Each row is a point. Each copy is the shape, with its points in the same order, turned, moved and blurred by noise. Is it also mirrored, or only turned?

Shape:
[[-14 -13]
 [  4 -15]
 [ 11  10]
 [ 45  -4]
 [-60  -8]]
Copy 1 (5 x 2):
[[ 15   9]
 [ 11 -10]
 [-15  -8]
 [-11 -44]
 [ 24  53]]
Copy 1 is: mirrored
Copy 2, 5 rows:
[[ 18 -16]
 [  1 -14]
 [  4  15]
 [-39   9]
 [ 58 -19]]
Copy 2 is: mirrored
Copy 3 (5 x 2):
[[-12 -28]
 [  6 -25]
 [  6   1]
 [ 44  -6]
 [-58 -32]]
Copy 3 is: only turned
Copy 4 (5 x 2):
[[-11  -9]
 [  5 -13]
 [ 15   8]
 [ 51  -9]
 [-52   6]]
Copy 4 is: only turned

Shape (6 x 3):
[[  8 -22 -45]
 [ -1  -6 -12]
 [-30 -22 -57]
 [ 20   3  49]
 [ -6  23  25]
 [-10 -51 -25]]
Copy 1 (6 x 3):
[[  5 -21 -30]
 [  9  10 -10]
 [ 33 -13 -52]
 [ -6  31  57]
 [  6  46  18]
 [ 33 -31 -13]]
Copy 1 is: mirrored
Copy 2:
[[ 22 -39 -10]
 [ -3 -10   3]
 [ 18 -14 -52]
 [-23  10  60]
 [ -9  32  34]
 [-19 -43 -26]]
Copy 2 is: only turned

Shape:
[[-16   4 -33]
 [-17  46 -28]
 [ 15  -5  14]
 [-24 -14   4]
 [-12 -28  19]
 [  8 -16  22]]
Copy 1, 6 rows:
[[-35 -21  -6]
 [-60  -1  17]
 [ 17  -3  17]
 [  0   7 -22]
 [ 25   8 -16]
 [ 26   3   4]]
Copy 1 is: mirrored
Copy 2, 6 rows:
[[-16 -21 -13]
 [-44  10 -12]
 [ 22  16   9]
 [  3 -18  25]
 [ 26 -11  34]
 [ 26   6  20]]
Copy 2 is: only turned
Copy 3, 6 rows:
[[-24  23  11]
 [-14  50 -19]
 [ 20 -12  -1]
 [-20 -18  -5]
 [ -6 -35  -1]
 [ 13 -29  -2]]
Copy 3 is: mirrored

Shape, 7 rows:
[[  1  20  40   0]
 [-32  18  35 -22]
 [ 31  10 -16  -7]
 [ 13   8  23 -19]
 [-41   2 -24  16]
 [ 18 -51 -33  26]
 [-33  -1  30  24]]
Copy 1, 7 rows:
[[ 14  30  -5 -30]
 [ 36  18 -31 -27]
 [-15 -15  20  -1]
 [ 12   3   5 -29]
 [ 29   4 -14  43]
 [ 23 -16  60  41]
 [ 41  44  -4   8]]
Copy 1 is: mirrored
Copy 2, 7 rows:
[[ 37   9 -17 -22]
 [ 22 -20 -15 -45]
 [ 11  15  29  16]
 [ 33  -7   1  -4]
 [-41  19  -5 -30]
 [-38  18  -6  48]
 [ -2  18 -40 -29]]
Copy 2 is: mirrored
Copy 3:
[[ 27  21  29   3]
 [ 12  19  28  41]
 [ 20 -13 -37 -13]
 [ 35  -8  10   2]
 [-42  12  -9   8]
 [-18 -52 -14 -35]
 [-18  14  40   5]]
Copy 3 is: mirrored
Copy 4:
[[ 21  -5 -26 -29]
 [ 28 -29   6 -29]
 [ 31  46   0   3]
 [ 35   8 -15  -6]
 [-12  11  49 -15]
 [-26  41  15  49]
 [-19 -19   0 -23]]
Copy 4 is: mirrored

Shape, 10 rows:
[[  8  -2  15 -46]
 [  5  -3   3   7]
 [-60   9  16  15]
 [  3 -18  18  11]
 [ 12   5 -13   4]
 [  9  -2   1 -39]
 [  4 -18   5  10]
 [ -8  -2 -43  13]
 [ -1  -2  16   6]
 [ -4 -15  -2  13]]
Copy 1 (10 x 4):
[[ -1  28   6 -36]
 [  1  -9   3   4]
 [  2  17 -53  29]
 [ 10 -23 -12  -8]
 [ -2   1  18  10]
 [-12  23  14 -29]
 [  3 -21  -1  -4]
 [-36  -3  16  30]
 [ 11  -1 -10   0]
 [ -8 -13  -6   9]]
Copy 1 is: mirrored
Copy 2 (10 x 4):
[[ 12 -49 -25  -1]
 [  6   2  -4   4]
 [-12 -14  47  41]
 [ 10   3 -14  21]
 [  8   2  -2 -15]
 [ 16 -40 -18 -11]
 [ 17   8  -8  14]
 [ 27  11  31 -22]
 [  0  -2  -4  13]
 [ 16   8   4  12]]
Copy 2 is: mirrored
Copy 3:
[[ 20  26  -5 -35]
 [ 15 -12   3   6]
 [-36  20  27  33]
 [ 15 -13  22   0]
 [  8 -16 -18   3]
 [ 16  15  -8 -33]
 [ 14 -19  10   1]
 [-25 -31 -25   6]
 [ 15   3   8   4]
 [ -1 -18   8   4]]
Copy 3 is: only turned

Shape:
[[  3 -16 -26   0 -18  -3]
 [  5  -4  15 -21  -3  -9]
 [ -7 -29  27  12 -12 -15]
 [ 14   2 -10  12  -1 -14]
 [-10 -16  -6   3  -9  17]
 [-23 -11  -9   6   3 -15]
 [  7 -23   4  -1 -39  60]
 [ 12 -20  -8  -2   7   5]
 [ 21  30 -15 -14   7  -8]]
Copy 1, 9 rows:
[[ -2  15   7  -2 -24  19]
 [ -8  -9  -7  -9 -13 -19]
 [ -7 -41   8   6 -14   8]
 [ -7   6 -10  -5   5  17]
 [ 12   2  27  -3 -15   5]
 [-16   1  18  20  -4   4]
 [ 44  -4  39 -40 -37  13]
 [ 18   4  -2   6 -10   5]
 [ -9  28 -19 -20  14  -9]]
Copy 1 is: mirrored
Copy 2, 9 rows:
[[  2 -39 -14   4   6  10]
 [-13   5  -4  -2  -7   0]
 [ -1 -12 -20   3  -9 -35]
 [ -4 -18  -6  23  26  -4]
 [ 23 -27  -6   5  -9   2]
 [ 17 -12 -22  -8  19  -6]
 [ 27 -46   6  23 -53  16]
 [ -1 -23  11   1   4  -5]
 [-14   8   4  24  27  27]]
Copy 2 is: mirrored
